Rows are points. Any point is a mix of the corners, with weights that add up to 1. It lies inside the corners' shape when no weight is negative. Say inside or outside, and name the corners with a negative weight.
(in the rows, 128 means zero)

Corners:
(1): 148,114,7
(2): 82,122,132
(3): 110,97,205
(4): 178,139,113
Points:
125,131,61 -> outside (3)
105,102,156 -> outside (4)
128,115,68 -> inside
124,124,47 -> outside (3)
136,129,154 -> outside (1)
132,116,49 -> inside
157,128,112 -> inside
170,135,113 -> inside
106,102,163 -> outside (4)

Corners:
(1): 173,173,122,207,208,160
(2): 142,105,105,66,135,133
(3): 102,143,230,40,73,79
(4): 65,164,94,99,77,70
(5): 81,125,187,159,59,158
(6): 211,103,201,37,89,91
(7): 56,83,117,187,94,118
Points:
132,139,157,111,106,122 -> outside (7)
156,111,204,120,91,123 -> outside (2, 4)
151,120,168,101,109,110 -> inside
90,148,130,121,90,106 -> inside

Corners:
(1): 100,141,136,144,91,131,167,166
(2): 168,203,108,143,145,139,119,160
(3): 165,58,99,181,70,69,140,132
(4): 113,97,148,211,89,167,184,111
(5): 135,149,119,191,125,80,185,94
(6): 133,70,99,7,158,169,114,144
(7): 113,103,97,29,157,134,35,119
(8): 116,123,150,146,182,167,133,161
(9): 115,123,87,154,166,173,162,168
Points:
139,104,121,133,133,125,128,123 -> outside (1, 9)
136,111,117,120,122,117,114,129 -> outside (9)
133,121,115,143,133,131,112,125 -> outside (1, 6)
120,117,133,141,143,149,141,151 -> inside
125,122,120,112,159,142,120,152 -> outside (4)
120,93,118,160,125,148,175,146 -> outside (2, 7)
135,99,109,65,149,140,60,131 -> outside (1, 5, 9)
121,111,104,129,151,128,141,137 -> outside (2, 4)

Corners:
(1): 132,188,61,100,181,140,124,122,137
(2): 233,69,163,113,122,133,45,123,116
(3): 88,151,106,117,128,84,51,42,231
(4): 182,63,146,142,176,130,120,137,130
(5): 37,220,37,68,212,246,182,124,137
(6): 97,162,107,210,62,95,113,88,147
(7): 114,162,133,107,195,179,175,232,90
(8): 249,12,168,147,88,73,127,144,132
(9): 246,67,198,196,86,94,107,150,145
(10): 123,175,161,160,83,118,99,39,121
Points:
138,123,127,130,149,144,127,134,137 -> outside (1)
133,132,118,130,149,138,123,138,143 -> outside (10)
181,106,125,118,152,153,122,157,113 -> outside (3, 10)
168,119,126,131,135,134,117,129,136 -> inside
157,133,149,141,109,125,90,88,128 -> inside
132,131,125,108,164,159,126,131,143 -> outside (1, 6)

Corners:
(1): 99,170,151,141,134,136,142,187,114,114,192,152
(2): 86,144,99,70,88,126,176,131,89,161,140,140
(3): 120,157,89,74,53,90,161,139,107,126,186,121
(4): 119,132,102,127,98,84,179,153,119,140,92,104
(5): 162,106,177,148,184,164,80,113,177,68,103,133
(6): 110,88,188,164,143,87,112,83,156,87,92,111
(7): 114,127,161,194,166,150,7,124,129,102,104,140
(8): 127,104,105,111,111,88,158,155,95,156,136,128
(9): 100,103,50,88,55,125,202,131,111,124,160,160
(10): 123,89,121,178,184,112,87,103,183,159,158,124
(11): 165,179,62,122,92,84,169,151,94,169,160,139
(12): 148,94,198,182,82,121,133,125,145,121,135,102
(13): 137,141,158,182,181,99,78,111,96,92,99,60
Points:
119,119,135,144,129,136,95,131,128,114,143,134 -> outside (4, 6, 11)
142,129,130,146,148,118,109,127,134,107,125,124 -> outside (2, 12)
125,132,134,137,123,114,120,137,130,129,134,129 -> outside (9, 13)
124,119,147,150,142,120,101,122,133,107,124,116 -> outside (11)
125,117,133,147,125,117,117,128,125,128,113,122 -> outside (1, 3)
114,127,117,120,118,104,154,144,116,125,136,121 -> outside (7, 11, 12)
122,123,113,129,111,110,161,137,122,131,139,128 -> outside (3, 7)
124,118,102,117,106,122,139,133,120,136,131,139 -> outside (1, 6, 13)

Corners:
(1): 80,66,106,98,135,65,138,141,163,93,87,49,77,153
(2): 148,89,87,76,123,161,87,51,157,103,132,114,157,48
(3): 134,133,147,67,113,183,132,109,172,228,154,136,19,126
(4): 126,101,178,128,181,124,120,221,169,83,113,32,165,172
(5): 152,106,71,149,130,120,177,218,113,169,58,131,101,119
(6): 98,97,111,132,100,191,182,118,169,96,155,213,143,157
(7): 183,143,157,65,220,75,41,70,68,94,201,121,61,15
(8): 58,135,159,159,159,116,150,145,124,199,66,180,41,66
(9): 76,58,49,115,121,161,203,100,163,32,111,70,185,67
(10): 217,158,161,32,130,78,168,183,122,155,196,83,177,184
(11): 149,132,219,144,201,218,55,84,172,110,86,44,62,176
(12): 189,173,100,154,116,95,79,135,156,102,179,135,94,81
(13): 128,151,140,112,97,229,120,73,47,95,222,184,173,130
(14): 41,182,102,151,208,136,53,79,165,111,107,143,23,79
(15): 99,93,62,150,107,101,132,60,143,227,153,183,43,94
Points:
117,114,93,120,115,127,150,128,151,143,134,134,113,117 -> outside (7, 11)
126,133,113,120,122,138,143,137,133,147,146,152,126,106 -> outside (1, 7, 11)
133,128,118,100,149,114,123,132,101,83,144,101,151,85 -> outside (3, 6, 11, 15)
105,132,135,131,166,148,102,108,152,120,113,116,75,118 -> inside
83,136,111,149,147,132,136,118,147,130,104,137,76,120 -> outside (2, 3, 4, 7)
